Every row gives one point. The window is the flat piece filled in between its corners: a triangle in 3 columns, a solid with four corners in 4, and so on. A path goes straight from each point to the next, and from the last back to the first. After which points does the path pass through the window?
In the rows, zero is written as 128.

Window (4 x 4)
[[ 76 136 108 133]
 [147 143 127 104]
 [188 115 105  93]
 [116  94 139 140]]
Path:
(1): [100 118 130  97]
(2): [163 116  79  62]
(3): [139 139 121 132]
(4): [172 118  68 139]
(5): [153 109 147  84]
(6): [ 88 130 128  99]
(7): [163 110  81 153]
(8): [ 78 150 108 165]
(9): [ 88 124 111 109]
(10): [155 104 116  88]
(11): [147 149 146 152]
(12): [170 128 102 135]
(13): [180 107 113  74]
(14): [133 113 132  99]
(15): [148 162 119 116]
(16): [129 114 116 154]
Through the window after points: 4, 8, 12, 14, 16

Window (8 x 8)
[[103 126 133  83 125 127 110 127]
 [122 139 130 160 119  94  69 109]
 [ 89 116 104 122 106  87 110 156]
 [ 88 150 125 144 143 157 127 154]
 [ 80 153 129 137 107 170 155 117]
 [157 187 213  55  87  83  99 136]
 [ 95  97 132 132 139  95 136 141]
 [153 141  66 139 118 145 139 118]]
Path:
(1): [143 149 146 107  98 128 117 144]
(2): [105 120 131 139 103 149 126 141]
(3): [ 84 195 119 139 182 114 105 137]
(4): [100 187  67 124 185 150 141 143]
(5): [110  83 171 117  72 109 133 128]
(6): [117 134 148 102  80 131 117 129]
(7): [110 152 122 139 178  78 128 122]
(8): [ 76 190 126  91 118 125 123 106]
(9): [114 106 130 114 129 130 111 149]
(10): [128 115 150 152  78 135 124 165]
(11): [ 92 121 119 126 156  83 110 111]
(12): [103 145 107 106 101  62 128 112]
(13): [115 110 121 175 138 182 107 171]
(14): [105 124 125 130  92 159 115 140]
(15): [105 127  77 146 171  93 151 123]
(16): [105 170 113 117 129 119 119 104]
Through the window after points: 2, 8, 10

Window (9 x 9)
[[171 115 130  94  88 150 154 143 114]
 [160 156 133 119 156 132 117 152 103]
 [130 141  99 111 158 157 131 166 104]
 [154 110  85 132 169 148 122 163 174]
 [ 93 181 102 119  90 123 137 156 139]
 [ 84 132 101 108  76 114 169  98 128]
 [ 97 120  95  94 133 114  91 141 139]
 [142 116 147 147  79 141  88 151  95]
 [161  89 159 128 115 184  87 139 147]]
Path:
(1): [164 124 127 106 135 155  97 138 116]
(2): [126 169  83 120  78 118 111 118 123]
(3): [ 88 114 140 108 148 140 127 190 145]
(4): [ 87 133 143 110  98 133 116 210 124]
(5): [202 135  95 107 102 150 162  79 126]
(6): [121 176  86 141 104 147 101 105 103]
(7): [129 120 133  95 143 119 128 180 147]
(8): [ 87 103 122 158 149 128 145 176 156]
Through the window after points: 2, 4, 6

Window (12 x 12)
[[ 89 140  78 150 114 165 155  91 119  83 110  83]
 [128 147 109 127  95  87 126 125 180 121 137  94]
 [115 161 128 132  88 172 194 135  57 157 179 157]
 [144 102 125 111 147 118 116 121 171 106 172 112]
 [108 172 122 131 162 162 161  84 104 135  87 141]
 [111  78  95 103 112  97 114 122  92 103 129 156]
 [107 154 125 112 173 131 187 123 121  93  81 130]
 [106 108 106 141 124 106 103 156 113  69 142 180]
 [127  94  82  92 116 157  69 152 147 125  97 123]
 [ 83 148  95 129 117 123 143 131 137 138 175 100]
 [129 141 173 116 162  99 119 145  95 135  63 118]
 [146 115 119 145 138 106 158 144 124 164 150 126]]
Path:
(1): [133 176  74 113 157 127 121 125 107 120 123 101]
(2): [ 99 119 128 127 123 137 149 117 129 104 117 139]
(3): [ 67 107 137 123  53 106 155 113 155 168 165 110]
(4): [183 171  82 125 166 101  98 142 159  72  94 104]
(5): [168 143  81 102 142 125 123 133 101  96 151 132]
(6): [ 77 105 142 140 126 131 133 123 162 134 106 127]
(7): [110  80 131 167 104 133 179 110 134 127  89 142]
(8): [114 163  96 106 154 118 112 130 125 111 144 102]
Through the window after points: 3, 5
